Each row is a point. Each copy is the shape, with its points in the same order, turned, moved and blurred by noise. Say if it was mirrored as well.
(in the rows, 128 means zero)

Shape (7 x 2):
[[125 143]
 [ 80  99]
 [132 130]
 [130  90]
 [134 134]
 [ 85  81]
 [165 152]]
Copy 1 (7 x 2):
[[121 132]
 [ 64 105]
 [114 151]
 [ 78 164]
 [115 145]
 [ 50 117]
 [149 170]]
Copy 1 is: mirrored
Copy 2 (7 x 2):
[[129 121]
 [187  96]
 [137 135]
 [176 146]
 [134 139]
 [198 103]
 [106 160]]
Copy 2 is: only turned
Copy 3, 7 rows:
[[149 110]
 [ 88 128]
 [147 125]
 [124 158]
 [150 123]
 [ 83 146]
 [187 124]]
Copy 3 is: mirrored
Copy 4:
[[126 101]
 [ 72 133]
 [126 123]
 [110 158]
 [128 119]
 [ 65 156]
 [161 107]]
Copy 4 is: mirrored

Shape (7 x 4):
[[132 151 125 109]
 [125 132 125 188]
 [146 100 105 104]
 [136  84 159 105]
 [158 129 153 177]
 [121 149 130 129]
 [194 138 191 130]]
Copy 1 (7 x 4):
[[118 104 142 139]
 [102 161 138  87]
 [147 145 147 170]
 [118 147 105 183]
 [ 73 160 134 114]
 [119 111 134 119]
 [ 40 133 135 174]]
Copy 1 is: only turned
Copy 2:
[[134 149 137 145]
 [163  99  83 123]
 [124 130 160  97]
 [ 84 101 144 120]
 [126 115  68 115]
 [143 130 122 149]
 [ 64 153  76 126]]
Copy 2 is: mirrored
Copy 3, 7 rows:
[[ 99 123 121 154]
 [164 161 139 161]
 [107 147  75 136]
 [142 103  69 138]
 [172 145 114 186]
 [115 126 129 151]
 [142  96  83 225]]
Copy 3 is: mirrored
Copy 4:
[[117 146 138 118]
 [133 121  82 157]
 [142 150 167 158]
 [107 102 175 161]
 [ 93 128  93 174]
 [114 136 121 121]
 [ 43 147 131 176]]
Copy 4 is: only turned

Shape, 12 rows:
[[141 150 126 125 125 101]
 [130 160 183 130  96 216]
 [100 161  97 174 150 142]
 [ 87 141 100 143 165 119]
 [150 144 159 109 150 155]
 [ 97 159  99 179 141  98]
 [134  59 115 169 130  94]
 [140 152 158 114  98  95]
 [103 143 103 106 144  92]
 [109 150 178 132 142 103]
 [119 128  98 189 163  97]
 [110 158 104 151 138 123]]
Copy 1, 12 rows:
[[108 148 136 151 140  92]
 [144  62 121  79  72  56]
 [165 149 176 159  96  94]
 [164 153 168 154 137 125]
 [140 134 116  83 134  76]
 [138 159 178 181 109 101]
 [ 97 180 127 134  94 172]
 [ 84 113 128 144 150  85]
 [142 142 141 165 164 119]
 [106 125 177 109 145 102]
 [136 192 173 156 102 123]
 [150 149 153 162 114  94]]
Copy 1 is: mirrored
Copy 2:
[[164 125 135 151 120 127]
 [136 113  39  69 123 104]
 [122 173 125 121  79 145]
 [116 145 157 133  61 125]
 [131  78  89 138 106 118]
 [137 175 164 135  91 159]
 [ 81 142 176 155 170 119]
 [186 114 134 135 145 120]
 [150 128 165 153  85 106]
 [153  95 149 111 118 148]
 [ 96 156 162 147 104 164]
 [132 157 133 133  91 142]]
Copy 2 is: mirrored
Copy 3, 12 rows:
[[136 114 100 100 110 115]
 [ 74 147 114 145 139 208]
 [155 152 135 134  56 140]
 [173 133 125 152  73 108]
 [112 157 108 133 148 132]
 [181 128 118 111  54 127]
 [197  92 180 100 134 120]
 [133  97  74  94 132 134]
 [158 102  99 143  92  88]
 [171 130  76 128 134 145]
 [198 141 149 100  77 114]
 [146 129 118 122  73 128]]
Copy 3 is: mirrored
Copy 4 (12 x 6):
[[145 119 112 108 141 147]
 [148 152 106 127  29  83]
 [101 178 117 137 126 168]
 [ 96 169 124 129 162 141]
 [109 109 112 106  97 103]
 [123 170 107 146 162 174]
 [133 104 171 189 173 138]
 [176 109  91 115 141 121]
 [130 146 122  99 179 132]
 [127 125  74 137 148 106]
 [104 140 125 168 166 183]
 [123 161 113 125 140 156]]
Copy 4 is: mirrored

Shape, 14 rows:
[[110 153 104 137  89 134 135 104 113]
 [159 112 117 125 182 100 158  68 130]
 [ 54 186 146  90 133 123 192  99 108]
 [105 151 165 111 113 145 189 126 130]
 [188  95 112 116 182 158 108  79 104]
 [141  95  99 173 150 148 143  97 132]
 [ 53 158 156 125 148 140 197 155 115]
 [178 146 126 161 167 145 143 106 139]
 [106 123 151 130  82 107 164 117  85]
 [166 130 140 164 176 133 126  71 115]
 [141 111 144 152 173 135  97  83 140]
 [119 133 109 120  84 110 122 138 151]
 [125 131  93 134  71 125 131 123 104]
 [107 153 114 130 100  99 142 158  87]]
Copy 1:
[[130  90 115 138  96 159 145 136 103]
 [142 147  79 183 141  69 160 141  89]
 [165  84 154 217 152 170 158 165 126]
 [158  95 164 162 150 132 182 116 123]
 [185 186  83 124 109  78 126 134  87]
 [114 169  97 135 105 110 169 119 107]
 [139 117 183 187 148 157 183 157 173]
 [117 155 135 140 120  77 130 121  90]
 [160  65 120 151  94 125 188 133 135]
 [140 165 109 177  97  71 125 116 101]
 [140 164  89 158 112  91 116  93 128]
 [116  79 100 111 138 147 140 117 130]
 [135  74 101 109  95 149 154 143 106]
 [126  73 129 123 106 132 154 168 152]]
Copy 1 is: only turned
Copy 2:
[[171 123 107 163 107 159 143  95 131]
 [ 57 145 109 156 133 107 137 105 120]
 [166 130 116 127 131 139 158  87  23]
 [159 128 139 131 168 150 153 111  74]
 [ 60 197 119 138 113 149 121 127 162]
 [107 157 146 199 129 133 116 115 149]
 [180 127 164 134 152 127 113  97  38]
 [ 70 121 145 159 132 167 120 132 126]
 [168 123 141 127 141 128 168  66 129]
 [ 64 145 151 153 100 142 150 127 132]
 [ 93 153 147 146  99 118 138 158 142]
 [177 100  93 144 141 129 115 127 150]
 [174 119 104 155 125 153 129  82 159]
 [177 102 130 118 120 134 107  67 126]]
Copy 2 is: mirrored

Shape, 14 rows:
[[ 63 116 157 123 177 149 107 110 158  77 126]
 [121  75 160 138  90  69 149  93 119  86 156]
 [128 135 149  81 139 150  90 142 157 147  86]
 [132  85 136 146 109 127 116  94 164 161 156]
 [133 165 104 153 152 138 175 111  77 133 120]
 [ 68 136 118 168  94 132 167 116 151 168 172]
 [ 65 148  90 154 134 161 161 118  80 117 115]
 [ 81 149  93  94 146 144 152  77 119 100 173]
 [138 148 146 124  99 137 160 170 127 130 166]
 [138 102 129 126 169 114  99 153 135 105 172]
 [115 146 118 134  88 129 115  76 133  88 181]
 [136 151 121 102 136 106  94 144 160 142 131]
 [ 88  82 174  88 136 100 100 147  99 146 164]
 [139 162 172 116 110 119 106  85 131 156 100]]
Copy 1, 14 rows:
[[169  77 144 199 100 145 106 135 158 107 158]
 [ 83  97  62 138 120 167  90 156 159  46 143]
 [192  92 126 107  91 104  99 132 118 129 121]
 [145 110 115  81 114 158 119 112 160  60 167]
 [105 191 128 137 135 135 146 155 111 124 140]
 [140 164 119 138 106 178 131  78 107  43 164]
 [115 171 125 191 113 109 161 127 102 101 155]
 [130 166 101 186 144 129 103  85 161 115 155]
 [118 162 133 120  87 149  84 121 122  70  91]
 [102 105 145 123  72 153  93 123 184 125 139]
 [104 114 110 150 165 143 109  85 157  72 121]
 [140 102 125  97  99 147  89  98 121 139 123]
 [146 107  69 136  36 155 119 125 177  97 116]
 [172 103  93  97 144 152 130 140 112 109 101]]
Copy 1 is: mirrored
Copy 2:
[[138 123 121 195 140  95 118  95 120 131 162]
 [154 160  88 116 104 164 169 146 107  77 194]
 [140 117  85 110 144 100  89 104 157 139  94]
 [130  92  81 115 152 162 115 140 149  78 174]
 [ 64 171 167 102 132 159 100 149 110 118 133]
 [133 121 155 134 140 187  94 173 183 114 197]
 [ 92 170 188 147 155 139 123 156 153 121 134]
 [121 144 191 111 147 100 114 112 133  96 191]
 [160 129 140  84 135 172 104 151 117 158 149]
 [159  99 120 129 141 126  98 138  68  98 137]
 [138 110 165 105 113 158 152  97 131  89 183]
 [153 100 116  96 106 124  78 123 134 111 117]
 [205 165  93 134 168 138  90 131 109  85 140]
 [117 148  86  96 113 161  93  79 159 112 126]]
Copy 2 is: mirrored

Shape, 16 rows:
[[186 150 161  89 111 108 108 154  95 132 141 163]
 [151 101  91 135 198 134 134 170 185 142 153 119]
 [ 96 149  77 146 111 155  97 105 152 114 104 165]
 [118 137  63 161 131 130 129 168 177 165  86  80]
 [110 145 114 178 118 172 145 130 145 114  99 165]
 [159  99 124 141 191  91 144 169 122 130 168  98]
 [116 186 139 100 131 172 117  95  80  96 169 155]
 [149 130 158 105 130  89 160 157 110 142 180 155]
 [ 91 107 111 116 123 138 120 115  98 110 107 168]
 [119  96 109 142 114 154 137 158 181 154 105  80]
 [188 122 119 122 121  92 156 137  97 107 159 130]
 [122 185 140  91 148 152 146  80 108 106  95 169]
 [118 106 114 184 175 133 106 174 163 123 104  94]
 [ 98 165 105 120 130 160 135 139  69 120 119 187]
 [108 129 115 154 135  85 128 160 168 135 130 112]
 [107 107  97 193 133 135 113 115 137 185 104 133]]
Copy 1, 16 rows:
[[174  97 107  94 121 176 105 105  90 135 116 171]
 [146 139 169 155  97 118 119 180 142 165 181 119]
 [167 178 131 106 129  75 141 104 175 116  91 120]
 [147 192 141 179 131 145 133 116 204 160 162 108]
 [172 161 135 122 146 120 106 137 178 120  69  89]
 [ 99 118 171 120 114 166 108 161 118 191 162 129]
 [124 123 158  72  83 126 101  93 108  76  65 128]
 [143  70 143 117 117 159  96 115  88 173 113 115]
 [139 115 146  99 138 108 148 122 167 127  73 140]
 [138 146 118 166 133 148 160 141 186 131 163  85]
 [103 102 113 110 132 151  70 125 112 164 127 146]
 [147 135 175 120 150 120  99  96 117  67  60 159]
 [140 190 151 127 134 157 153 181 170 164 146 101]
 [160 124 167 100 102 126 106 100 164 125  35 147]
 [142 158 142 142 142 137 144 119 135 184 131  91]
 [169 148 156  92 159 126 136 114 209 154 140  95]]
Copy 1 is: only turned
Copy 2 (16 x 12):
[[121 169 147 148  95 163 195 110  89 125 117 108]
 [196 112  88  85 176 110 156  96 140 143 109 104]
 [ 84 118 105 113 179 115 124 179 124 131 163 108]
 [130 116  63  78 162 117  95 127 127 173  78 157]
 [ 98 101 111  94 139  79 114 155  94 128 145  87]
 [213 158 102 120 129 113 132  80 128 128  85  90]
 [143 142 159 139 103 160 144 201 111 127 161  50]
 [169 179 141 133  83 107 170 102 115 146 129  98]
 [116 156 162 124 160 101 124 158 111  95 143 116]
 [126  94 115  89 144 101 125 135 160 150  66 144]
 [153 182 100 126  82 124 164 114 125 102 104  95]
 [118 135 161  97 105 161 119 152 111 109 200  98]
 [146  97 101 111 176 108  89  89 122 136  76  93]
 [127 149 155 114 131 120 135 180  57 130 161  97]
 [132 150 106 121 147 102 109  98 148 176 101 110]
 [138  81  85 157 155  80 102 130 111 139 124 152]]
Copy 2 is: only turned
